Rows are points. The points of each table are mixes of a few directions, plus a little noise. How many directions does each table use, and how many do they share? Where both have some left over, give the other angles between the two spaces (their principal angles), to ten degrees, smallest first.
In the rows, zero is written as 128.

First (7 x 2):
[[166 122]
 [ 70 138]
 [178 120]
 [ 78 136]
 [149 125]
 [172 121]
 [ 84 135]]
Second (7 x 2):
[[129  76]
 [129  87]
 [128 121]
 [127 177]
 [127 166]
 [129  79]
 [127 190]]
Directions: first 1, second 1, shared 0; angles 80

First, 5 rows:
[[102 149 184]
 [144 119  97]
 [139  99  97]
 [ 95 122 184]
 [161 151  80]]
Second:
[[102  61 175]
 [ 88 116 100]
 [145 129 145]
 [147 166 105]
 [158 169 115]]
Directions: first 2, second 2, shared 1; angles 70

First:
[[ 96 151 165]
 [183  89  64]
 [110 141 149]
 [124 131 133]]
Second, 7 rows:
[[ 85 131  89]
 [190 123 184]
 [112 129 113]
 [ 62 133  68]
 [140 127 139]
 [146 127 144]
 [162 126 158]]
Directions: first 1, second 1, shared 0; angles 90

First, 7 rows:
[[115 104  97 112]
 [130 131  86 194]
 [162 169 217 132]
 [149 120 132 166]
 [113 139 147  74]
 [110 101 111  78]
 [118 132 105 139]]
Second:
[[128 105  92 120]
 [129  93  69 115]
 [115 125 163 133]
 [126 101  88 119]
 [109 136 202 140]
 [161 208 153 141]]
Directions: first 3, second 2, shared 1; angles 60

First (8 x 6):
[[128 124 125 127 127 127]
 [130 155 144 135 133 134]
 [120   7  56  97 106 100]
 [133 201 171 147 141 145]
 [133 202 172 147 141 146]
 [131 173 155 139 136 139]
 [125  81 100 116 120 117]
 [125  81 100 116 120 117]]
Second, 9 rows:
[[129 152 142 134 132 134]
 [127 108 116 123 124 123]
 [125  79  99 115 119 117]
 [126 102 113 121 124 122]
 [135 233 190 155 147 153]
 [125  81 100 116 120 117]
 [122  33  71 104 111 105]
 [129 137 133 130 130 130]
 [134 228 187 154 146 152]]
Directions: first 1, second 1, shared 1

First, 8 rows:
[[ 99 130 138 115 143 145 122 129]
 [ 83 157 188 113 165 171 105 138]
 [231 139 133 180  86  83 136 134]
 [ 94  92  67 104 123 120 146 114]
 [158 142 152 146 123 123 123 134]
 [116  90  59 114 112 106 151 114]
 [133  99  72 124 109 104 147 118]
 [108 173 215 129 164 171  96 145]]
Second:
[[ 20  88  71  68 156 155 137 111]
 [ 49  99  86  84 148 148 135 116]
 [ 95 116 111 110 136 136 131 123]
 [ 93 115 109 108 137 137 131 123]
 [183 148 157 159 114 114 123 136]
 [141 133 135 135 125 125 127 130]
 [231 166 182 185 101 103 119 144]
 [202 155 167 169 109 110 122 139]
 [138 132 133 134 125 125 127 130]]
Directions: first 2, second 1, shared 1

First:
[[ 66 102 105 103 135 122 168  86 120]
 [137 133 121 142 114  77 123 115 168]
 [137 133 132 113 134 134 150 125 140]
 [158 130 125 153 129 131  74 176 116]
 [132 112 111 145 141 151  71 183  87]
 [106 127 133 114 127 135 159  98 125]
 [158 125 120  92 159 165 147 169 131]
 [106 140 150 165  95 108 111  87 116]
 [160 134 126 148 125 113  91 160 140]
 [120 145 156 107 120 142 185  80 136]]
Second, 8 rows:
[[126 129 123 127 117 133 129 122 127]
 [130 125 138 131 156 116 125 143 130]
 [139 114 172 143 249  76 114 192 137]
 [125 131 117 125  99 140 131 112 126]
 [128 128 130 128 133 125 127 131 128]
 [126 130 122 126 112 135 130 120 127]
 [118 141  88 115  20 174 141  70 120]
 [130 127 132 129 138 124 127 133 129]]
Directions: first 4, second 1, shared 0; angles 60

First (8 x 11):
[[127 151 113 107 110  72 103 160 143 105 134]
 [109 122 124  68 100 130 135 135 167  99 146]
 [154  84 113 222 187  69 107 133 110 180 174]
 [113 156 180 158 160 197 183  77 132 179  76]
 [138 131 117 118 124 123 105 141 140  79 122]
 [156 139 106  99 121 123 126 118 129  91 147]
 [ 95 121 170 140 133 211 155 107 133 137  72]
 [130 119 101 113  87 101 112 154  69 154 153]]
Second, 8 rows:
[[ 67 233 119  97 156 135  83  89 143 136 145]
 [130  85 139 168 145 118 129 169 142 143  88]
 [101  25 135 123 157 114 110 109 112  78 100]
 [163 139 143  83 103 130 148 108  85 105 156]
 [ 91 183 124 100 137 174 112 162 128 181  95]
 [188  90 130 188 105  94 164 142 148 121 147]
 [146 173  88 140  87 148 148 114 156 153 177]
 [138  96 147 125 137 113 130 131 111 108 116]]
Directions: first 6, second 5, shared 1; angles 30, 40, 70, 70

First (8 x 12):
[[ 99 142 121 107 160 139 124 123 116 188 107  90]
 [ 57 116 114 132 172 127  40 118 126 103 141 123]
 [154 136 120 123 135 135  84 176  87 154 154 140]
 [ 92  92 113 150  85 120 185 126 132  82 138  67]
 [106 147 135 113 147  83  56 146 132 160 140 154]
 [ 97 144 142 193 127 150 165 108 158  93  90 175]
 [218 120 131 117  96 149 172 140 113 113 142 143]
 [201 126 146  90 101 120 198  88 160 130 111 131]]
Second (9 x 12):
[[143 104 106 100 133 156 145 149 109 158 116 142]
 [166  99  88 127 185 133 137 118  82 179 138 142]
 [ 60  73 106 134 133  61 134  98 172 108 120 163]
 [104 114 126 124 118 114 131 126 146 118 121 138]
 [190 125  97 155 209 126 123  99  65 181 158 123]
 [ 93  76 102  98 117 120 148 139 146 135 105 162]
 [ 88 174 182 137  63 121 112 135 181  63 122 105]
 [134 199 187 133  71 160 111 150 147  85 129  87]
 [173 188 160 144 124 161 112 136 105 125 144  90]]
Directions: first 6, second 3, shared 1; angles 70, 80

First, 8 rows:
[[138 114 167  98 149 146 160 133  95 175 131 157 115  96]
 [120 138  65 135  91  88 110 124 155  49 120  83 144 203]
 [184  89 166 104 137 146 146 175  87 179 142 178 111  84]
 [170 108 149 139 200 193 129 148 159 169 140 142 156  46]
 [137 112  99  62 119 134 167 130 115  84 116 100 134 163]
 [106 145 114 158  95 100  99 118 135 109 125 121 120 155]
 [ 93 163 107 166 137  79 126  99 157 112 133 105 149 182]
 [ 75 155 156 163  96 138  87  95 120 149 116 140  95  97]]
Second (10 x 14):
[[157 105 126 110 116 115 120 153 119 127 144 131 142 122]
 [116 124 111  90 148 112 124 107 161 107 157  73 203 121]
 [ 39 195 128 171 170 163 150  48 163 124  88 103 108 144]
 [ 86 172 144 191 134 164 145 101 116 147  76 167  44 145]
 [213  69 134 104  82 103 110 208  84 139 153 171 117 116]
 [158 110 134 128 109 123 123 158 107 136 130 154 108 126]
 [ 78 153 112 111 165 128 134  73 175 106 137  66 190 128]
 [181  82 120  81 110  98 112 171 121 121 168 118 176 114]
 [160 114 141 146 102 131 126 164  94 145 117 175  77 129]
 [ 92 155 129 147 144 143 137  96 140 128 110 121 116 135]]
Directions: first 5, second 2, shared 1; angles 50

First:
[[184 134  65 130  93 123 133  84  83  71 196 122 145 142  99 189  66 124]
 [154 108  77 104 126  97 115 124 141 138 143 115 153 130 120 135  96 161]
 [ 83 116 183 125 151 104 112 170 184 184  80 134 124 103 139  92 171 126]
 [110 128 175 125 134 175 141 177 126 141  69 154 120 138 192  63 166 152]
 [118 133 164 139 119 126 129 142 131 125 127 145 125 116 129 133 137 105]
 [103 119 189 126 125 127 123 182 155 156  86 161 130 110 162  93 155 127]
 [138 126  67 128 138  68 107  69 143 132 187  84 135 117  50 193  94 109]
 [134 160 105 146 137 203 164  79  62  78 140 105  94 167 134 126 142 120]]
Second, 8 rows:
[[ 90 133 138 104 147 127 133 157 129 150  73 110 130 115 134  86 154 156]
 [190  82  96 148 152 157 109 104 188 165 171 142 122 180 185 108 135 148]
 [141 111 136 159 127  84  98 103 183 150 188 139 124 117  99 180 121  80]
 [ 75 147 186 152 108  17  99 115 162 132 176 127 131  49  12 230 116  29]
 [141 148 112 115 104 171 156 132  60  77 113 129 132 141 146 119 110 148]
 [132 132 114 111 132 163 145 140 102 120  94 123 128 147 160  87 133 168]
 [114 131 126 112 139 140 133 144 121 134  94 120 130 130 144  96 139 152]
 [140 140 115 121 115 164 147 130  80  93 117 131 132 142 144 117 117 149]]
Directions: first 4, second 3, shared 2; angles 70

First:
[[115 141 163 118 110  49 120 143 123 148 169 157 141 106 145 135 101 137]
 [147 109  76 142 155 249 141 104 135  98  65  84 107 161 102 117 168 114]
 [110 145 177 115 102  16 117 150 121 157 187 169 147  97 153 138  91 142]
 [131 125 120 129 132 145 130 125 130 123 118 122 125 132 124 127 134 126]
 [125 131 136 125 123 109 126 132 127 132 138 134 132 123 132 130 122 131]
 [147 110  78 141 155 243 141 105 135 100  67  87 108 159 103 118 167 114]
 [120 136 149 122 116  77 122 138 126 141 155 146 137 115 138 132 111 133]
 [142 115  92 138 148 212 136 112 134 108  85  98 114 151 110 120 156 119]
 [141 116  94 137 147 205 136 112 133 109  88 100 114 149 112 120 154 118]
 [120 136 152 122 116  73 123 138 124 142 156 148 138 114 140 133 110 134]
 [112 143 171 116 104  28 117 147 121 152 181 165 146 102 150 137  94 139]]
Second, 8 rows:
[[123 130 157 127 106  87 134 104 128 143 142 131 139 115 124 127 108 141]
 [120 169 167 135 126  84 128 135 142 158 149 178 134 146 151 142 129 110]
 [123 196 177 149 137 110 139 121 160 172 134 199 130 179 155 148 150  87]
 [128  96  98 113 130 133 114 156 109 101 132 101 125 100 124 120 119 144]
 [146  98  62 135 159 247 134 123 127  88  70  77 105 150 103 116 165 119]
 [123 126 125 121 128 107 118 151 121 125 144 134 129 116 137 129 120 131]
 [119 152 138 123 137  89 112 174 129 138 157 168 130 129 156 140 126 114]
 [140  58 101 121 101 165 144  63 109  99  96  38 131  90  74 100 106 176]]
Directions: first 1, second 3, shared 1
